Every row gives one point. To make a cloud, some directions were put in groups of two or more. Within a group, all points are equally far from the middle, so they leave a hole (a ring in 2 directions, a hollow ball in 3). The other directions are filled evenly. Then the cloud was stretched, turned, moved and blurred a little. How many holes are there, and how many directions does each take, smallest first?
In the rows, zero is written as 128.

Cloud, 21 rows:
[[127  80 139]
 [146 125 112]
 [ 97  85 143]
 [113  35 119]
 [191 181 157]
 [159 175 176]
 [178 114 122]
 [ 56 135 148]
 [ 87 137 132]
 [ 54 151 115]
 [115  67 181]
 [193 110 202]
 [132 125 131]
 [120  71  57]
 [123  99  60]
 [ 68 133 175]
 [ 70 157 138]
 [175 130 208]
 [ 68 162 108]
 [161 163 124]
 [ 87 125  80]]
Holes: 0

Cloud:
[[196 158 102 108]
 [175 193 137 110]
 [183 151  97  90]
 [111 106  77  91]
 [ 93 203 107 107]
 [ 89 185 120 190]
 [126  97  99  92]
 [136 159 188 141]
 [126  99  95  90]
 [ 97 203 108 178]
 [146 185 157 203]
 [150 214 109 188]
 [ 96 128 118 208]
 [125 111  79  84]
 [ 84 121 155 119]
 [132 108 180 152]
 [148 187  37 155]
 [143 103  97  91]
 [141 183 155 206]
 [166 101 115 185]
 [ 76 163 119 188]
 [175 144  92  85]
 [ 76 120 146 120]
 [128 149  52  76]
 [122 110  76  85]
 [117 177 139 212]
 [103 192 123 198]
 [143 157 188 152]
 [188 114 101 161]]
Holes: 2 (2, 2)

Cloud:
[[ 95 133 103 154  32  84 138 137]
 [ 77  79  87 141 156 134 151 179]
 [123 171 105 126 143 142 166  52]
 [163 120 112 108  85 128 149  67]
 [102  85 151 185 156  94 121  51]
 [186 122 131 128 129  87 180  93]
 [147 156 106 102 168  83 143 151]
 [164 149 144 210 190 146 188 160]
 [123 136  87 151  95 167 153 147]
 [179 128  62 134 195  81 167 137]
 [170 126 170 162  92 169  76 144]
 [175  89  79 191 160 130 115 104]
 [ 77 133 118 170 117 183 169 135]
 [113 155  96 104 132  87 105 129]
 [ 95  50 120 205 155 159 126  85]
 [188 137 160 151 144 110 208 105]
 [126  91 154 189 115  63 113  58]
 [176 118 111 171 122 166 210 156]
 [ 75 106  83 168  88  83 173 115]
 [158  71  83 121 195 207 146 148]
 [ 96  96 222 172 115 124 169  95]
 [139 137  69 100 134 127  89 113]
 [143  85 135 233  87  43 101  88]
 [188 119 138 217 148 137 148 110]
 [ 61 123 102 189 126 123  87  92]
 [183 158  91 132 149  54 173 152]
 [ 93  85 146 105 148  62  96 116]
 [131 141 187 136 165 120 176 191]
 [121  55 138 135  84  91 143 184]
 [197  56  64 186 156 126 103 162]
 [ 71  72 145 186 163 166  96 127]
 [132 152  83  96  87  84 100 140]
 [ 97  62  80 208  64 109 124 117]
 [198  82 159 156 125 170 133 150]
 [159  75  92 146 185 138 101  89]
 [166 123  71 169 125 141 192 209]
 [ 91 158  76 176  97  40 128 115]
 [189 106  89 155  96  35 150  90]
 [128 102 167  90  97 101 100 209]
 [ 59 102 110 122 154 138 175 138]
 [ 75 104  88 157 155  72 119 123]
 [172  26  54 122 120 102 133 166]
 [185  69 171 142 225 156 132 134]
 [152 136 104 166 136 159 218 187]
 [ 84  59 143 185 194 161 139 174]
 [ 80 115 108 137  90 131 146 147]
 [173  96  92 126  98 168 104 195]
 [ 90 150  77 134  85 145  99  97]
 [124 129  71 109 126 166 120 132]
 [144  33  90  85 168 136 151 133]
 [105  96  95 201 157  39 117 154]
 [175  69 136 137 143  35 134 129]
 [139 185 132 136 101  93 165  97]
 [ 78 146  85 129 143 103 132 122]
 [136  99  93 127 226 215 132 130]
 [132  63 112 233 147  63 134 205]
 [134 121 113 184 145 178 138 184]
 [173  87 166 184 182 191 143 106]
 [192 101  87 186 141 153 169 205]
 [119  58  91 131  89 136 100  48]
 [ 63 150  77 170 129 126 188 110]
 [ 61 105 106 165 141 169  94 123]
 [159  43  91 197 149  71  92 137]
 [ 63 124 159 126 125  99 174  78]
 [104 129  61 190 123  57  91 156]
 [175 144  98 155  64 114 202  98]
 [101  53 115 125  68 108 111 141]
 [145  76 118 198 140  21 129 129]
 [182  91 134 170 136  39 177 108]
 [164  83  64 195 182 107 159 100]
 [190  81  52 131 108  97 183 150]
 [122  67 150  92  96  54 117 179]
 [129 142  72  93 114 120  98 125]
 [182 131 160 100  94 114  90  87]
 [ 93 145 162 163 136  51 178 124]
 [134  49 173 100  75 115 115 107]
 [149 130  38 159 119 136 156 157]
 [169  83 147 165 228 202 146 132]
 [ 92 145 112 134 208 136 113 128]
 [193  90  86 211 124 155 185 154]
 [139 140 131  88 111 169 150  68]
 [210 123  84 150 160  48 134 157]
 [127 135  53 208 153 118 139 180]
 [174  53 155 184 174 162 115 118]
 [158  58  89 119  68 160  94  86]
 [ 52 112  98 155 143 113 171  94]]
Holes: 2 (2, 3)

Cloud, 96 rows:
[[118 144 151 188  84 105 153  45 151]
 [ 80 139  77 178 137 112 114 164 152]
 [111  71 206 206 185 155 203 130 139]
 [113 183 182 141 242 125 166 172 109]
 [113 138 147 202 106  83 112 127  91]
 [121 164 102 221 139 114 155 180  61]
 [137 124 136 109  63 113 108 177  89]
 [ 74 142 190 187  67 116 193 141 129]
 [ 92 144 192 108 120 178  76 119  65]
 [117 174 108 122 125 172 158 114 172]
 [137  82 145  72  75 143 165  86 149]
 [163 129 155 136  72 123 196 135  50]
 [121 154 179 125  75  74 183 164  78]
 [116 201 174 153  40  92 104 135 173]
 [ 96 131 103 246  95 100 125  70 132]
 [140 136  48 131  41  85 138 152 128]
 [170 146 196 173 113  71  93  74 142]
 [156  76 108 123 126 114 146 143  38]
 [122 168 105 159   8 146 125 111 126]
 [135  62 112 191 145 103 123 129 121]
 [121  97  95 175 116 198 113  78 150]
 [ 93 167  87 145 164 117 221 163 129]
 [104 108 106 106  85 129  82 153 114]
 [108  73  76 133  46 131  77 159  75]
 [172 150 160  74 151 158 208 106 155]
 [ 90 198  90 105 135  90 190 113  93]
 [102 143 100  85 134 189 111 108  70]
 [172  85  68 150 116 211 187 116 108]
 [136 168 170  82  55 116 102  54 106]
 [ 89 165  92 132 189 141 188 189 161]
 [140 187 109 200  64 152 139  66  88]
 [130  95 192 130  62 113 162  54 106]
 [136 103 193 102  88 109 196 126 168]
 [ 79 173  71 111  57 150 207 110 113]
 [ 77 207  85 155 111 148 165 126 125]
 [181  92 157 161 115 126 169  71  77]
 [106 105 118 117  64 162 192  81  71]
 [ 58 179 189 211 166  89 141  95 173]
 [106  90  67 134 115 151 123 106 117]
 [117  96 146 113 107 137 209  35 123]
 [144 226 204 145 150 132 199  94 127]
 [205 112 197 162 119 147 153  92 130]
 [142 101 136 140 146 134 113 177 171]
 [156 121 169 126  78 131 151  87 197]
 [140  46 119  74 112 175 176 149  72]
 [119 125 163 162 101 135  50 129  75]
 [161 128 155  91 148 148 104 170 133]
 [158 175 140 102 146 150 184  65 139]
 [127 105 177 138 130 158  76 116 102]
 [155 167 100 177 157 101 200  81 180]
 [146 152 136 172 134 134 117 164  55]
 [125 180  86  62  98 125 200  80  85]
 [161 151 150 131 128 113 168 135 165]
 [ 86 137 187 113 154 138 150 165 161]
 [136  94 155  85  49  96 193 166 154]
 [121 168  56 147  57 149 133 129 106]
 [139  61 165  96  80 113 134 157 128]
 [113 136 170 102  53 168 154 123  99]
 [ 93 176 168 217  48  73 110  92 147]
 [168 167 184 152 166 103 243 131 106]
 [126  71 124 214  84 144 136  86 147]
 [142 116 218 128 119 176 118  87 155]
 [ 69  91 175 156  79  39 105 134  93]
 [161 202 184 147 144 150 203 125 162]
 [165 102 219 155 136 145 209  73 132]
 [177  70  91 160  81  74 124  96 146]
 [158  56 113 112 213  95 145  92  82]
 [156 113 139 118 202  85 205  88 119]
 [188 167 148 170 183 114 210 103 142]
 [165 119  90 201 156 123 105  58  81]
 [ 59 145 155 188 147 110 138 113 143]
 [117  90 107 168 152  85  62  73 143]
 [105  96 128 143 101 135 167  62  94]
 [141 132 172  89 129 112  80 114 154]
 [141 140  76 164  66 103 151  72  90]
 [ 73 144  92 215 169  94 138  98 131]
 [182 157 141 164  95 129 126 180 110]
 [134 182 140  79  24 130 103  60 107]
 [166  64 117 177  68 151 152  56 174]
 [171 155 164 113  80 102 157  82  91]
 [186 142 137 155 116 166 178 129  84]
 [177  69  88 135  67  67 158 132 154]
 [ 44  57 150 151  91 135 140 146  66]
 [120 145 158 168 113 118 195  60  27]
 [125 135  67 138 196 144 122 113 173]
 [110 175 146 184  76 132 156  62 113]
 [ 99  79 124 104  77 112 167  48  35]
 [124  59 110 190 126  37  85 105 146]
 [157  94 101 212 200 136 164 132 137]
 [ 52 109 151 181  60 171  94 168 112]
 [105 193 192 128  82 142 129 113 121]
 [137  83 137 103  61 136  57 103 122]
 [177  84  82 126 152 105 119  94  61]
 [160  62 201 154 126 100  99  99  91]
 [ 96 139 105 144  99  81 113 132 122]
 [184  84 159 120  62 141 166 102 137]]
Holes: 0
